Each row of a before or after table is a point. One or more steps were done to the points. Then noise was added and the rows were shuffled. The steps act on columns, c1 being the first. Name the steps. A step turns or swaps two columns, mirrors them in a line or flattens them onto one, adds a multiple of one to another, or multiplies or shifts one. Angles are multiples of 10 degrees, from the lower column toward the higher: turns from -170 to 170, lines from 10 to 170 but not 90. Use the fewest steps. Two steps may share a column if one is a turn and the other turns, adds or multiplies; they go together, in the order done. Otherwise the lowest column goes first.

Before (13 x 3):
[[-0.17 -0.32  0.15]
 [ 0.38  0.38  0.28]
 [-0.17 -0.07 -0.22]
 [ 0.65 -0.04  0.13]
 [-0.14  0.34  0.11]
 [-0.44 -0.33 -0.33]
 [ 0.06  0.20 -0.38]
 [ 0.21  0.02  0.01]
 [ 0.08  0.52 -0.36]
 [-0.02  0.13  0.30]
 [ 0.08 -0.75  0.12]
 [ 0.20  0.19 -0.14]
 [ 0.22  0.57  0.18]]
After (13 x 3):
[[-0.38  0.48  0.08]
 [ 0.21 -0.32  0.08]
 [-0.03 -0.19 -0.09]
 [ 0.67 -0.32  0.05]
 [-0.13  0.18 -0.16]
 [-0.35  0.04  0.05]
 [-0.14  0.48  0.10]
 [ 0.10  0.19 -0.01]
 [ 0.04 -0.59 -0.12]
 [-0.13  0.07  0.13]
 [ 0.32  0.53  0.06]
 [-0.40  0.36 -0.17]
 [-0.06  0.26 -0.09]]
Steps: turn c1 and c2 by 60 degrees; multiply c3 by 0.4

Before (10 x 8):
[[-0.13 -0.05  0.01  0.14 -0.35  0.30  0.67  0.29]
 [ 0.15  0.00  0.45  0.07 -0.28 -0.31  0.34  0.05]
 [ 0.12  0.31  0.24 -0.20  0.11 -0.29 -0.01  0.47]
 [-0.52  0.26 -0.01  0.37 -0.29 -0.16  0.15  0.32]
 [ 0.28 -0.04 -0.14 -0.21  0.00  0.23 -0.06  0.07]
 [-0.15  0.56  0.34  0.13 -0.07 -0.24  0.24  0.10]
 [ 0.11  0.56  0.21 -0.13 -0.76  0.23 -0.03 -0.19]
 [ 0.07 -0.46 -0.33 -0.46  0.07  0.01  0.26  0.54]
 [ 0.22  0.01  0.49 -0.04  0.26 -0.15 -0.03  0.71]
 [-0.21 -0.07  0.11 -0.33 -0.26  0.59  0.11  0.05]]
After (10 x 8):
[[ 0.07 -0.48 -0.32 -0.45  0.07  0.02  0.20  0.53]
 [-0.14 -0.26  0.02  0.17 -0.34  0.31  0.08  0.29]
 [ 0.13  0.28  0.23 -0.20  0.10 -0.30 -0.10  0.46]
 [-0.54  0.18 -0.03  0.38 -0.29 -0.18 -0.07  0.32]
 [ 0.16 -0.12  0.47  0.07 -0.29 -0.31  0.05  0.04]
 [-0.23 -0.09  0.13 -0.32 -0.28  0.60  0.05  0.06]
 [-0.16  0.41  0.33  0.13 -0.08 -0.24 -0.16  0.11]
 [ 0.22  0.00  0.51 -0.06  0.26 -0.12 -0.02  0.72]
 [ 0.28 -0.02 -0.16 -0.18  0.00  0.25  0.01  0.07]
 [ 0.10  0.52  0.21 -0.14 -0.76  0.25 -0.18 -0.18]]
Steps: flatten c2 and c7 onto the line at 160 degrees

Before (14 x 11):
[[ 0.17  0.26 -0.10 -0.34  0.10 -0.32 -0.30 -0.33  0.07 -0.03 -0.17]
 [ 0.06  0.21 -0.22 -0.22  0.31 -0.26 -0.27 -0.05  0.88  0.08  0.47]
 [ 0.19  0.22 -0.10  1.13  0.12 -0.16  0.07  0.18 -0.18  0.06  0.40]
 [ 0.04  0.25 -0.23 -0.08  0.07 -0.40  0.01  0.17 -0.24 -0.02  0.06]
 [-0.07 -0.26 -0.23  0.05  0.16  0.23  0.25 -0.08 -0.08 -0.16 -0.04]
 [ 0.16  0.25 -0.09  0.14 -0.17  0.09 -0.16 -0.40 -0.11 -0.55  1.06]
 [-0.11 -0.12 -0.18 -0.31 -0.53 -0.33 -0.24 -0.60 -0.24 -0.12 -0.20]
 [ 0.00  0.00 -0.06  0.05  0.15 -0.22 -0.24  0.06 -0.14 -0.47 -0.31]
 [ 0.70  0.14 -0.22 -0.05  0.37  0.20  0.58  0.10  0.18  0.08 -0.28]
 [-0.16 -0.35  0.41 -0.34 -0.34  0.03 -0.28  0.20  0.06  0.10  0.13]
 [ 0.11  0.05 -0.08 -0.34  0.45 -0.37 -0.30  0.04 -0.11  0.22 -0.23]
 [ 0.07 -0.12  0.21  0.34  0.34  0.08  0.79  0.05  0.06 -0.25 -0.07]
 [-0.20  0.12  0.03  0.12 -0.33  0.01 -0.07  0.25 -0.21  0.06 -0.12]
 [-0.22  0.25  0.07  0.33  0.40  0.08  0.08 -0.10 -0.17 -0.19 -0.16]]
After (14 x 11):
[[ 0.02  0.00 -0.03  0.01  0.14 -0.25 -0.26  0.00 -0.17 -0.50 -0.45]
 [ 0.54  0.24 -0.10  0.94  0.09 -0.13  0.06 -0.02 -0.23  0.04  0.29]
 [ 0.03 -0.25 -0.21  0.01  0.16  0.22  0.23 -0.02 -0.10 -0.15 -0.20]
 [ 0.09  0.26  0.08  0.16  0.41  0.06  0.08  0.00 -0.20 -0.19 -0.57]
 [-0.10  0.23 -0.22 -0.15  0.31 -0.29 -0.27  0.01  1.15  0.12  0.16]
 [-0.09  0.29 -0.07 -0.19  0.11 -0.32 -0.29  0.01  0.06 -0.02 -0.29]
 [-0.19 -0.14 -0.19 -0.26 -0.53 -0.33 -0.24  0.00 -0.34 -0.13  0.32]
 [-0.11  0.06 -0.07 -0.22  0.47 -0.38 -0.30 -0.01 -0.11  0.23 -0.71]
 [-0.03  0.26 -0.22 -0.04  0.06 -0.39  0.00  0.03 -0.31  0.00 -0.02]
 [ 0.09  0.25 -0.10  0.16 -0.16  0.09 -0.15  0.02 -0.16 -0.54  1.22]
 [ 0.15  0.12 -0.22  0.27  0.38  0.17  0.57  0.01  0.22  0.09 -0.66]
 [ 0.18 -0.11  0.18  0.28  0.33  0.08  0.82  0.01  0.09 -0.25 -0.41]
 [-0.22 -0.34  0.37 -0.34 -0.35  0.03 -0.28  0.00  0.07  0.12  0.49]
 [-0.02  0.14  0.02  0.01 -0.32  0.02 -0.06 -0.01 -0.26  0.04  0.22]]
Steps: flatten c1 and c4 onto the line at 60 degrees; add -1 times c5 to c11; multiply c8 by 0; multiply c9 by 1.3

Before (13 x 18):
[[ 0.20  0.40  0.07  0.04  0.44  0.13  0.09  0.39  0.13  0.02 -0.40  0.85
  -0.51  0.19 -0.18  0.38 -0.29  0.06]
 [-0.04 -0.34 -0.03 -0.28  0.16 -0.07 -0.29  0.01 -0.08 -0.12 -0.30 -0.23
  -0.06 -0.06 -0.40 -0.22  0.36  0.16]
 [-0.12  0.12 -0.23 -0.11 -0.06 -0.39 -0.25  0.17 -0.05  0.20  0.06 -0.26
  -0.13  0.39 -0.22 -0.50  0.23  0.23]
 [ 0.16  0.21  0.21  0.01  0.10  0.58  0.04  0.23  0.27 -0.12 -0.21  0.29
  -0.11  0.32  0.23  0.35 -0.10  0.21]
 [ 0.17  0.51  0.33 -0.24  0.35 -0.26  0.09  0.48 -0.01 -0.05 -0.18  0.27
  -0.16  0.11  0.10  0.64 -0.03  0.02]
 [-0.29  0.38  0.40  0.07  0.42  0.27  0.29  0.09  0.45 -0.09 -0.09  0.51
  -0.46  0.19 -0.01  0.43  0.15 -0.17]
 [-0.13 -0.27  0.03 -0.24 -0.37 -0.24 -0.09 -0.06 -0.36  0.02  0.12  0.27
   0.17  0.12 -0.21 -0.44  0.31 -0.01]
 [-0.08 -0.26  0.30  0.33 -0.10  0.01  0.27 -0.23  0.19  0.09 -0.10 -0.14
  -0.39 -0.16 -0.18  0.30 -0.10  0.85]
 [-0.37 -0.21 -0.20  0.01  0.16 -0.13 -0.30  0.01 -0.47  0.10  0.14 -0.14
   0.10  0.33 -0.41  0.12  0.14  0.39]
 [ 0.15 -0.14 -0.20 -0.09 -0.29 -0.18 -0.06  0.09 -0.13  0.29 -0.06 -0.19
  -0.02  0.37 -0.66  0.20  0.45  0.17]
 [-0.27  0.05 -0.21 -0.26 -0.23  0.02  0.19  0.04 -0.21 -0.12  0.01 -0.20
   0.20  0.01 -0.66 -0.32  0.31  0.60]
 [ 0.22 -0.09 -0.13  0.17  0.19 -0.21  0.19 -0.21 -0.16 -0.25  0.04 -0.08
   0.13  0.30 -0.33 -0.17  0.28  0.26]
 [ 0.29  0.69  0.37 -0.03  0.32  0.39  0.02  0.08  0.04 -0.14  0.01  0.34
  -0.74  0.04 -0.05  0.63 -0.38 -0.18]]
After (13 x 18):
[[-0.11 -0.30  0.03 -0.23 -0.37 -0.23 -0.09  0.01 -0.35  0.01  0.35 -0.26
   0.15  0.12 -0.19 -0.44  0.30 -0.01]
 [-0.26  0.04 -0.21 -0.25 -0.23  0.01  0.20  0.13 -0.21 -0.11  0.05  0.20
   0.19  0.02 -0.68 -0.32  0.32  0.58]
 [ 0.14 -0.15 -0.18 -0.10 -0.31 -0.19 -0.07  0.12 -0.13  0.31 -0.19  0.18
  -0.02  0.38 -0.66  0.19  0.44  0.18]
 [-0.13  0.11 -0.22 -0.09 -0.05 -0.38 -0.24  0.08 -0.08  0.19  0.18  0.28
  -0.12  0.37 -0.21 -0.49  0.24  0.24]
 [-0.05 -0.27  0.31  0.34 -0.08 -0.01  0.31 -0.44  0.17  0.08 -0.31  0.14
  -0.40 -0.16 -0.18  0.30 -0.10  0.85]
 [ 0.15  0.53  0.34 -0.24  0.32 -0.26  0.11  0.41  0.00 -0.05 -0.53 -0.26
  -0.14  0.12  0.10  0.62 -0.02  0.03]
 [ 0.29  0.69  0.35 -0.02  0.32  0.40  0.04 -0.32  0.05 -0.16  0.03 -0.33
  -0.73  0.03 -0.06  0.63 -0.37 -0.16]
 [ 0.17  0.21  0.21  0.01  0.13  0.57  0.04  0.17  0.27 -0.14 -0.61 -0.30
  -0.10  0.29  0.22  0.36 -0.10  0.20]
 [-0.27  0.38  0.38  0.06  0.40  0.26  0.30 -0.13  0.44 -0.07 -0.29 -0.51
  -0.45  0.19 -0.01  0.43  0.13 -0.17]
 [ 0.18  0.39  0.07  0.05  0.44  0.14  0.08  0.12  0.13  0.01 -1.20 -0.86
  -0.52  0.21 -0.17  0.38 -0.33  0.06]
 [-0.02 -0.33 -0.03 -0.28  0.14 -0.09 -0.30 -0.02 -0.09 -0.11 -0.91  0.21
  -0.06 -0.08 -0.40 -0.21  0.37  0.16]
 [-0.36 -0.20 -0.20  0.01  0.14 -0.15 -0.32  0.07 -0.45  0.08  0.42  0.14
   0.08  0.32 -0.42  0.11  0.14  0.37]
 [ 0.21 -0.09 -0.12  0.17  0.18 -0.21  0.19 -0.16 -0.15 -0.24  0.13  0.08
   0.13  0.31 -0.33 -0.16  0.26  0.26]]
Steps: add 0.5 times c13 to c8; multiply c11 by 3; multiply c12 by -1

Before (13 x 32):
[[-0.10  0.27 -0.49 -0.75  0.05  0.42  0.23  0.08  0.22  0.02  0.02 -0.01
   0.40  0.73 -0.25 -0.05  0.24  0.03  0.14  0.28  0.03  0.13  0.15 -0.18
  -0.43  0.11  0.07 -0.20  0.12  0.04  0.17  0.27]
 [ 0.18 -0.22  0.04 -0.17  0.22  0.01  0.17  0.28 -0.08 -0.08 -0.25 -0.24
   0.00 -0.06 -0.06  0.09  0.29  0.03 -0.16  0.18 -0.77 -0.01 -0.01  0.08
   0.39  0.00  0.34  0.03  0.02 -0.14  0.11  0.57]
 [-0.15  0.36 -0.43 -0.15  0.21 -0.01  0.10 -0.07  0.23 -0.13 -0.05 -0.71
  -0.04 -0.07 -0.11  0.04 -0.60 -0.06 -0.25  0.27  0.21 -0.47  0.16  0.14
   0.31 -0.38  0.10 -0.04  0.01  0.41  0.01  0.51]
 [ 0.27  0.43 -0.10 -0.06  0.23 -0.02  0.22  0.03  0.27 -0.08 -0.23  0.10
  -0.30 -0.17 -0.23 -0.33 -0.18  0.22 -0.12 -0.84  0.39  0.33  0.12  0.25
   0.31 -0.20  0.20  0.16  0.08  0.26  0.30  0.20]
 [ 0.11 -0.30 -0.26 -0.76  0.13  0.50  0.19  0.78  0.18 -0.09  0.14 -0.94
  -0.30 -0.20  0.70  0.10  0.18 -0.10 -0.05  0.39 -0.75  0.12  0.14  0.22
   0.33 -0.30  0.28 -0.26  0.18  0.20  0.17  0.13]
 [-0.07 -0.01  0.73 -0.04  0.28  0.06  0.33 -0.07  0.09 -0.05  0.59  0.18
  -0.30 -0.02  0.88  0.02  0.18  0.09 -0.01  0.33  0.33 -0.13  0.20  0.17
  -0.08 -0.42 -0.58 -0.22  0.07  0.06  0.19  0.43]
 [ 0.02  0.05 -0.53 -0.36  0.12  0.40  0.02  0.05 -0.08 -0.57 -0.17  0.06
  -0.32  0.30  0.48 -0.75 -0.07  0.23  0.09  0.12 -0.31  0.21 -0.05  0.23
   0.21 -0.25  0.01 -0.19 -0.34 -0.14  0.15  0.29]
 [ 0.10  0.50 -0.51 -0.20  0.10 -0.02 -0.12 -0.05 -0.39 -0.29 -0.06 -0.11
  -0.12 -0.25  0.00 -0.61  0.22 -0.05 -0.21  0.26  0.28  0.20 -0.05  0.27
  -0.38 -0.41 -0.05 -0.14 -0.72  0.00 -0.18  0.39]
 [-0.13  0.86 -0.30 -0.07  0.11 -0.04  0.09  0.28 -0.46  0.00  0.15  0.22
   0.55  0.02  0.65  0.03  0.09 -0.09  0.15  0.23  0.34 -0.15 -0.08  0.23
   0.21 -0.12  0.09  0.07 -0.28 -0.02  0.29  0.18]
 [-0.07 -0.22 -0.32 -0.14  0.11 -0.04  0.05 -0.12  0.26  0.10  0.19  0.14
  -0.08 -0.22 -0.23 -0.02  0.19 -0.44 -0.11  0.32 -0.05 -0.03 -0.09 -0.15
   0.31 -0.38  0.08 -0.07  0.11  0.10  0.32  0.19]
 [-0.18 -0.02 -0.52 -0.05 -0.73  0.29  0.25  0.19  0.12 -0.25 -0.10 -0.03
  -0.26 -0.22 -0.29 -0.95  0.09  0.13  0.01 -0.09  0.26  0.13  0.06 -0.06
   0.14  0.38  0.10 -0.20 -0.15 -0.08  0.26  0.17]
 [ 0.11 -0.30 -0.29  0.01  0.10  0.09  0.11 -0.05  0.05  0.06 -0.20 -0.13
   0.50  0.74 -0.28 -0.17  0.33  0.11  0.12 -0.43  0.18  0.13 -0.04  0.11
  -0.06 -0.39  0.19 -0.25  0.14  0.04  0.19  0.09]
 [-0.09 -0.13  0.76 -0.02  0.15 -0.05  0.22  0.38  0.06  0.07 -0.25 -0.03
  -0.30 -0.07 -0.30  0.01  0.21  0.08 -0.23  0.15  0.19  0.10  0.10  0.20
   0.10 -0.33  0.12 -0.27 -0.05 -0.13  0.29  0.16]]
After (13 x 32):
[[ 0.08  0.06 -0.51 -0.36  0.12  0.41  0.03  0.06 -0.09 -1.42 -0.15  0.06
   0.36  0.31  0.49 -0.74 -0.07  0.03 -0.03  0.12 -0.30  0.22  0.10  0.17
   0.20 -0.25  0.00  0.08 -0.33 -0.14  0.14  0.28]
 [-0.13  0.43 -0.11 -0.05  0.23 -0.03  0.22  0.02  0.27 -0.18 -0.24  0.10
   0.38 -0.17 -0.23 -0.34 -0.20  0.03 -0.26 -0.82  0.68  0.32 -0.13  0.15
   0.32 -0.20  0.21 -0.02  0.08  0.27  0.30  0.19]
 [-0.22  0.50 -0.50 -0.19  0.11 -0.02 -0.12 -0.07 -0.41 -0.72 -0.06 -0.10
   0.30 -0.25 -0.01 -0.61  0.22 -0.26 -0.11  0.28  0.20  0.19  0.10 -0.02
  -0.38 -0.42 -0.06  0.03 -0.72  0.00 -0.18  0.39]
 [ 0.15  0.28 -0.49 -0.75  0.06  0.41  0.24  0.07  0.23  0.05  0.04 -0.02
  -0.35  0.73 -0.25 -0.05  0.24 -0.18  0.10  0.27  0.13  0.14  0.05 -0.26
  -0.44  0.12  0.05  0.25  0.11  0.05  0.17  0.28]
 [-0.23  0.34 -0.43 -0.16  0.21 -0.02  0.10 -0.05  0.23 -0.32 -0.04 -0.72
   0.16 -0.06 -0.11  0.05 -0.61 -0.25  0.15  0.26  0.36 -0.48 -0.06 -0.04
   0.29 -0.37  0.10  0.15  0.00  0.40  0.02  0.52]
 [ 0.15  0.85 -0.30 -0.07  0.11 -0.03  0.08  0.28 -0.46 -0.01  0.16  0.21
  -0.06  0.04  0.65  0.04  0.07 -0.30  0.12  0.23  0.48 -0.16  0.00 -0.58
   0.21 -0.12  0.08 -0.09 -0.28 -0.04  0.28  0.17]
 [ 0.12 -0.28 -0.29  0.01  0.12  0.08  0.09 -0.04  0.04  0.14 -0.20 -0.14
  -0.15  0.73 -0.28 -0.17  0.31 -0.08 -0.10 -0.44  0.47  0.12  0.14 -0.49
  -0.04 -0.38  0.20  0.14  0.14  0.03  0.22  0.08]
 [-0.23 -0.14  0.77 -0.01  0.16 -0.05  0.22  0.38  0.06  0.16 -0.27 -0.04
   0.31 -0.06 -0.29  0.01  0.20 -0.10  0.12  0.16  0.36  0.12  0.11  0.15
   0.10 -0.33  0.14  0.26 -0.05 -0.13  0.30  0.16]
 [ 0.01 -0.02 -0.53 -0.04 -0.73  0.28  0.25  0.18  0.11 -0.62 -0.10 -0.05
   0.06 -0.23 -0.31 -0.95  0.10 -0.06  0.17 -0.10  0.39  0.13  0.08  0.26
   0.15  0.39  0.10  0.17 -0.16 -0.05  0.26  0.16]
 [-0.11 -0.23 -0.33 -0.16  0.12 -0.06  0.05 -0.13  0.25  0.25  0.17  0.13
  -0.08 -0.21 -0.23 -0.01  0.20 -0.65  0.08  0.31  0.06 -0.03  0.07  0.13
   0.31 -0.36  0.08 -0.03  0.11  0.10  0.32  0.20]
 [-0.06 -0.31 -0.26 -0.76  0.14  0.50  0.19  0.78  0.17 -0.22  0.14 -0.94
   0.34 -0.21  0.71  0.10  0.18 -0.32 -0.10  0.38 -0.32  0.11  0.07  0.15
   0.33 -0.31  0.28  0.25  0.18  0.19  0.16  0.13]
 [-0.01 -0.02  0.75 -0.04  0.27  0.05  0.33 -0.08  0.08 -0.13  0.60  0.20
   0.29 -0.03  0.88  0.03  0.17 -0.13  0.07  0.32 -0.54 -0.12  0.03  0.18
  -0.10 -0.42 -0.58  0.29  0.07  0.04  0.19  0.43]
 [-0.14 -0.22  0.04 -0.18  0.21  0.00  0.17  0.28 -0.08 -0.20 -0.25 -0.24
   0.07 -0.07 -0.06  0.08  0.28 -0.18 -0.18  0.18 -0.26 -0.03 -0.01 -0.05
   0.40  0.01  0.32  0.00  0.01 -0.13  0.11  0.57]]
Steps: turn c1 and c19 by -90 degrees; multiply c10 by 2.5; turn c13 and c24 by -120 degrees; shift c18 by -0.20; add 1.5 times c27 to c21; turn c23 and c28 by 130 degrees; multiply c23 by 0.7
